Every row gives one point. The points of each table are mixes of a few directions, plus a little noise. How many directions does each table use, and how many do they share? Where both have some left over, give the other angles between the two spaces (their principal angles), to ten degrees, smallest first.
In the rows, 128 means zero.

First:
[[148 115]
 [147 116]
 [147 116]
 [ 70 166]]
Second (7 x 2):
[[163 146]
 [154 140]
 [145 136]
 [129 128]
 [157 142]
 [ 69  99]
 [ 79 104]]
Directions: first 1, second 1, shared 0; angles 60

First:
[[104 157 141 138]
 [120 129 117 144]
 [121 132 124 138]
 [126 143 152 110]
 [ 98 161 139 145]
 [207  46 105  77]
 [120 129 118 144]]
Second (8 x 4):
[[ 77 118 123 141]
 [161 162  68 143]
 [ 86 124 111 143]
 [107 121 136 130]
 [ 94 127 113 141]
 [145 107 185 105]
 [153 131 137 120]
 [202 135 152 103]]
Directions: first 2, second 2, shared 0; angles 30, 70

First, 8 rows:
[[174 204 169  67 176 110 133 135 147]
 [114 105 116 145 114 133 127 125 122]
 [ 86  60  93 183  84 144 124 120 111]
 [122 119 124 135 122 130 127 127 126]
 [125 125 126 131 126 129 127 128 127]
 [151 166 148  98 153 119 130 132 136]
 [ 88  61  91 181  86 143 124 121 112]
 [162 185 158  82 163 116 132 134 140]]
Second:
[[122 139 133  87 140  98 153 165 183]
 [131 131 122 138 122 135 124 135 107]
 [115 103 155 119 150 129 119  55 166]
 [138 142 109 144 111 134 128 170  88]
 [129 117 129 154 124 147 109  90  97]
 [125 143 127  92 132  99 154 178 172]
 [111 102 158 103 155 119 127  59 190]
 [147 151  92 169  97 149 119 187  41]
 [131 142 120 113 125 115 143 171 140]
 [127 110 133 159 127 153 106  71  97]]
Directions: first 1, second 2, shared 0; angles 60

First (8 x 14):
[[139 135 103 109  95 141 123 125 117 157 144 106 139 137]
 [106 114 180 170 205  97 138 139 151  64  91 181 103 110]
 [147 140  85  93  66 153 120 119 107 184 158  85 149 144]
 [129 129 126 126 124 129 127 127 127 131 129 126 129 129]
 [142 137  96 101  80 147 122 123 113 170 151  96 143 140]
 [107 113 175 166 196 101 137 137 150  69  95 174 105 110]
 [111 117 165 158 183 107 134 135 145  81 102 164 111 115]
 [143 138  93 100  77 149 122 122 113 171 152  95 144 141]]
Second, 10 rows:
[[107 136 132 145 144 134 133 146 156 100 122 149 109 135]
 [124 134 144 118 168 143 113 126 130 123 126 128 135  87]
 [152  82 128 173  69  33 181 114 101 124 103 150 112 214]
 [145 144  86  89  71 163 115 122 111 181 159  83 150 135]
 [160  93 112 150  52  57 171 112  91 149 119 124 129 208]
 [132 143 110  99 118 162 108 124 122 157 150 101 145 108]
 [117 139 149 117 185 154 104 127 136 115 126 131 134  75]
 [ 97 154 133 128 171 172 111 150 169  97 130 141 114  95]
 [133 112 144 147 137  95 139 124 120 115 110 142 124 138]
 [113 143 135 118 166 164 108 137 145 119 136 127 129  87]]
Directions: first 1, second 3, shared 1

First (10 x 24):
[[170 159 135 105 145  87 120  81 138 141 138 108 153 106 125 107  97 136
  106 103 126 127 110 128]
 [ 69  84 102 146 109 148 127 177 134  91 112 144 168 143  86 192 174 202
  125 153 183  83 100  98]
 [102 143 150 110 123 126 145 142 100  68 165 153  84 151 118  88 106 116
  120 115 103 137 150 122]
 [218 147 117 151 152  90 109  81 122 178  94 101 183  91 128 118  96 101
  134 104 137 118 124 125]
 [130 138  94 139 146 132 116 102 149 161 120 113 137 136 149 121 139 110
  144 126 116 154 128 145]
 [ 88 133  75 147 145 141 120 122 132 113 131 131 133 175 131 105 144 115
  155 119 118 154 136 136]
 [146  93 184 166  94 176 149 205  95 134 108 171  56  80 143 180 144  83
  130 180 110 117 179 114]
 [113  98 130 141 112 151 130 160 133 137 110 134 129 120 126 171 156 144
  131 154 147 113 124 123]
 [147 106 154 119 111 143 135 134 112 167 110 108 117 140 153 108 118  90
  159 127 128 134 138 157]
 [ 97 177 138  56 144  86 129  76 164  89 193 118 121 137 119  91 105 182
   76  99 112 143  92 131]]
Second:
[[116 126 110 173 121 143 151 104 146 117 134 164 165 167 161  99 134 155
  184  76 146 144 109 188]
 [168 118 111 104 121 104 117 129  76 121  92  90 139 164  92 147 124 127
  122 120 112 157 146 149]
 [113  97 134 141 100 131 113 114 114 145 140 152  97 133 164  83 130 128
  151 132 122 159 128 124]
 [ 65 131 152 116 133 185 109 152 221 102 171 153 108 103 140 165 179 117
  125 137 149  68 158  83]
 [162  97 149 131 159 131 166 117 106 155  97 139 165 125 108 108  97 138
  164  83 133 112  87 155]
 [133 165 122 134 126  74 146 128  85 137 100 135 108 119 147 124  80 112
  120 163 106 136 109 108]
 [150 156 122 108 131  64 150 138  59 125  56 125 124 154 120 157  76 106
  142 144  95 129 123 118]
 [128 152 130 117 138 138 105 141 160 135 175  91 109  70 109 139 143 123
   48 177 135 117 138  89]
 [118 112 122 128 123 182  94 129 187 115 187 104 137 117 113 131 186 146
   96 120 154 130 156 138]]
Directions: first 6, second 6, shared 0; angles 40, 40, 50, 60, 70, 90
